Every row gives one point. The last column is the point's height on a tilted bowl or saddle (a function of degree 2), plus a little noise. Along how many of its main directions does it bend up, bend down or stay straight?

Points (17 x 4):
-58  -36  13  -45
5  -35  -4  11
67  -23  5  -30
-30  -26  -23  -9
-32  14  3  20
29  -87  26  -68
4  8  -56  -26
-19  18  -45  -9
-13  6  -32  10
12  53  56  -42
26  -70  3  -32
-54  -7  42  -39
-95  49  6  -85
-12  -12  12  23
16  11  -3  27
29  10  -11  16
67  -37  -20  -47
Directions: 0 up, 3 down, 0 straight

Points:
-32  -12  -8  8
27  -9  1  14
5  -16  -5  15
-60  -13  52  26
-30  -38  -12  28
14  0  -6  17
-52  -85  8  95
7  1  7  16
19  -28  72  67
-35  4  19  6
-8  40  18  33
1  -1  15  17
-22  -58  16  47
-10  28  -20  21
4  3  2  15
95  -31  -35  -10
Directions: 2 up, 1 down, 0 straight

Points, 24 rows:
20  0  10  3  15
-27  6  -19  6  24
5  -8  -57  -21  15
30  12  22  5  23
-2  -63  -9  45  57
-23  -44  17  13  34
34  -21  -6  -41  5
-17  -52  -43  -21  26
-2  -79  -18  21  61
-55  -15  47  56  55
42  -46  -41  -67  2
28  -3  -9  -22  7
-36  -10  -21  -1  25
-14  -44  44  4  39
-51  -32  -16  44  67
-45  -33  -38  -13  36
37  -22  11  95  74
39  -4  33  -42  25
-24  -23  3  -3  17
20  -21  10  29  26
-32  50  -4  -42  22
25  79  23  -31  61
45  -22  35  11  34
54  -11  -27  -13  25
Directions: 3 up, 0 down, 1 straight

Points (22 x 5):
-15  -21  39  24  -27
35  56  -32  11  -72
-8  -6  13  9  -20
-8  85  43  -18  -49
13  10  -37  -53  -6
33  16  -1  36  -28
33  52  34  30  -47
-20  -30  16  21  -24
48  18  8  40  -31
-24  42  35  -58  -40
-1  70  -31  -39  -55
-47  1  11  -69  -57
-19  -4  -27  -8  -16
-54  -31  26  2  -48
-38  -18  4  -47  -50
-6  17  -2  53  -17
13  8  -31  5  -19
95  -50  -14  -77  63
7  -28  11  20  -18
-17  -54  -53  -3  -12
24  -64  -18  -22  -17
-64  37  58  6  -12
Directions: 1 up, 1 down, 2 straight
